Rows are points. Each copy is the shape, with its points in the same order, stretched, turned, moved and blurred by noise. Say if it was mirrored as well.
In the rows, zero is written as 128.

Shape, 8 rows:
[[113 148]
 [122 121]
 [103 103]
 [138 105]
 [219 122]
 [ 99 146]
 [120 116]
 [110 142]]
Copy 1:
[[132 112]
 [119 119]
 [ 95 119]
 [111 140]
 [148 196]
 [130  98]
 [106 123]
 [129 108]]
Copy 1 is: mirrored
Copy 2 (8 x 2):
[[108 148]
 [115 123]
 [ 96 105]
 [129 106]
 [212 120]
 [ 93 147]
 [114 118]
 [105 143]]
Copy 2 is: only turned
Copy 3, 8 rows:
[[163 148]
 [125 128]
 [117 158]
 [105 125]
 [124  35]
 [161 159]
 [135 137]
 [154 149]]
Copy 3 is: only turned
Copy 4:
[[151 130]
 [129 109]
 [141  84]
 [105 102]
 [ 26 159]
 [166 120]
 [129 104]
 [152 122]]
Copy 4 is: mirrored

Shape:
[[148  95]
 [124 136]
 [ 91  90]
 [103 140]
 [145 143]
 [ 77 129]]
Copy 1, 6 rows:
[[113  98]
 [146 124]
 [152  65]
 [162 116]
 [133 142]
 [177  92]]
Copy 1 is: mirrored
Copy 2:
[[183 137]
 [122 133]
 [158  81]
 [113 116]
 [130 164]
 [112  85]]
Copy 2 is: only turned
Copy 3 (6 x 2):
[[ 95 134]
 [147 123]
 [104  83]
 [155 105]
 [150 144]
 [149  80]]
Copy 3 is: mirrored
Copy 4 (6 x 2):
[[ 87 101]
 [130 139]
 [ 62 156]
 [125 161]
 [143 117]
 [108 182]]
Copy 4 is: only turned

Shape, 7 rows:
[[162 135 127]
 [133 123 125]
 [157 105 139]
 [125 129 218]
 [ 83  95 103]
 [128 118 106]
 [156 132 115]]
Copy 1 (7 x 3):
[[132 146 106]
 [109 137 133]
 [ 99 145  90]
 [ 61 211 110]
 [ 80 113 172]
 [121 121 140]
 [131 135 120]]
Copy 1 is: mirrored
Copy 2 (7 x 3):
[[154 110 159]
 [137 122 145]
 [149 130 177]
 [ 84 130 207]
 [124 151 104]
 [148 123 132]
 [157 106 149]]
Copy 2 is: mirrored

Shape, 8 rows:
[[115 167 126  96]
 [121 101 121  92]
 [121 173  97 152]
 [123  99 131 152]
 [ 74 128 109 132]
 [131  95 100 127]
 [120 203 124  86]
 [111  91 124  86]]
Copy 1:
[[154 123  84 118]
 [153 104 133 136]
 [104 127  85 109]
 [119 135 142 135]
 [130 128 126  91]
 [121 103 139 134]
 [158 123  54 116]
 [160 105 141 133]]
Copy 1 is: only turned
Copy 2, 8 rows:
[[150 136 105  82]
 [105  90 121  98]
 [159 153 138 112]
 [ 90 119 132 128]
 [101 153 158  83]
 [105  93 147 122]
 [174 143  92  75]
 [ 87  91 126  93]]
Copy 2 is: mirrored
Copy 3, 8 rows:
[[145 121 178 106]
 [ 99 141 138  74]
 [154 159 149 168]
 [100 138  94 132]
 [ 82 143 158 146]
 [102 172 112 113]
 [175 114 204 105]
 [ 80 139 143  69]]
Copy 3 is: only turned
Copy 4, 8 rows:
[[162 172 106 102]
 [139 111 131 101]
 [110 173 136 140]
 [ 95  85 120 145]
 [ 86 127 113  85]
 [108 103 164 121]
 [183 205  94 107]
 [132  97 126  85]]
Copy 4 is: mirrored

Shape, 12 rows:
[[121 146 108 121  99 164]
 [ 54 120 162 117 102 166]
 [134 137 104 110  95 161]
 [124 110 176 149 100 148]
 [121 123 102  91 120 119]
 [136 109 119  82 201 136]
 [137 155 120  91 110  27]
 [130 125 130 133 112 117]
 [131 148 174 119 113 153]
 [112 115 101 147 132 154]
 [122 112 105 122 117  97]
 [106 139 103 151 143 144]]
Copy 1:
[[125 131 121 160 153  92]
 [147 113  92 116 169 135]
 [138 128 121 163 140  86]
 [140 150 116  97 147  90]
 [140 105 133 139 113 117]
 [136 136 121 119  74 165]
 [109  77 136  96  78  82]
 [123 129 137 116 129  94]
 [132 148  83 115 135  86]
 [118 139 151 133 146 126]
 [124 110 158 117 117 109]
 [ 96 134 148 134 146 125]]
Copy 1 is: mirrored
Copy 2, 12 rows:
[[149  94 125 130 124 188]
 [125  70 114 169  67 120]
 [136  91 122 141 145 178]
 [122 108 178 155  92  99]
 [125 111  77 145 173 149]
 [ 41 120  61 117 155 137]
 [213 149  58 119 222  70]
 [146 138 129 144 137 125]
 [127  67 159 112 120 115]
 [111 149 117 153  97 170]
 [145 160  84 161 158 124]
 [138 158 106 121  96 168]]
Copy 2 is: only turned
Copy 3:
[[162 159 148  86 135 123]
 [188  89 136  85 211 121]
 [149 167 131  87 125 125]
 [181 125 118 153 179 137]
 [112 119 107  86 111 124]
 [ 35 130 126 120 147  82]
 [ 89  57 114 114  60 191]
 [149 115 121 126 124 129]
 [147 137 157 142 181 163]
 [154 139 133 110 133  77]
 [128  99  99 107  95 109]
 [139 132 172 110 130  84]]
Copy 3 is: mirrored
Copy 4 (12 x 6):
[[138 104 103 140 112 109]
 [128  81  90  61  97 122]
 [143 114 102 145 126 120]
 [119 110 111  85 175  97]
 [146 145 135 130 126 142]
 [ 87 193 142 154 145 188]
 [183 175 186  91 141  97]
 [138 136 140 113 146 115]
 [120 115  95  95 138  94]
 [111 121 148 132 130 124]
 [145 132 164 120 147 138]
 [ 98 118 148 130 118 124]]
Copy 4 is: mirrored

Shape (11 x 6):
[[158 151  87  62  76 120]
 [158 160  97 178 121 113]
 [108 121 163 106 117 156]
 [109 121 151 109 159 137]
 [156 132  77 161 155  73]
 [104 114 208 115 109 137]
 [145 124  62 130 124 108]
 [116 138 166 113 152 152]
 [141  88 167 117 139 156]
 [149 121 169 121 169 141]
 [119 111 144 119 135 165]]
Copy 1, 11 rows:
[[101  99  73  78  94 174]
 [167 121  71 183 111 140]
 [111 119 168 112 158 146]
 [127 151 154 106 159 146]
 [146 167  45 143 117 134]
 [110 111 173 121 196 145]
 [111 150  69 119  93 134]
 [147 130 161 120 163 153]
 [139 124 145 110 168 102]
 [178 133 131 116 171 128]
 [128 128 159 118 144 126]]
Copy 1 is: mirrored
Copy 2 (11 x 6):
[[171 109  82 188 168 107]
 [123 137 118 102 155 175]
 [134 104 117 126  90 104]
 [ 97 120 123 106  96 103]
 [ 99 172 131  92 165 141]
 [132 140 125 143  55 101]
 [136 125 123 104 176 125]
 [102 111 111 114  87 118]
 [133 137 105 100  90  91]
 [ 99 144  95 103  85 110]
 [128 100 115  97 106 109]]
Copy 2 is: only turned
Copy 3, 11 rows:
[[107  54 170 143 196 101]
 [120 103 151 126 136 195]
 [125 147 121 136 130 104]
 [164 149 116 112 105 115]
 [178  98 119 100 130 171]
 [125 133  87 161  85 103]
 [154 113 132 107 191 140]
 [139 149 132 125  89 127]
 [135 170  71 101 101 104]
 [148 147  97  98  61 130]
 [128 167 120 114 139 118]]
Copy 3 is: mirrored
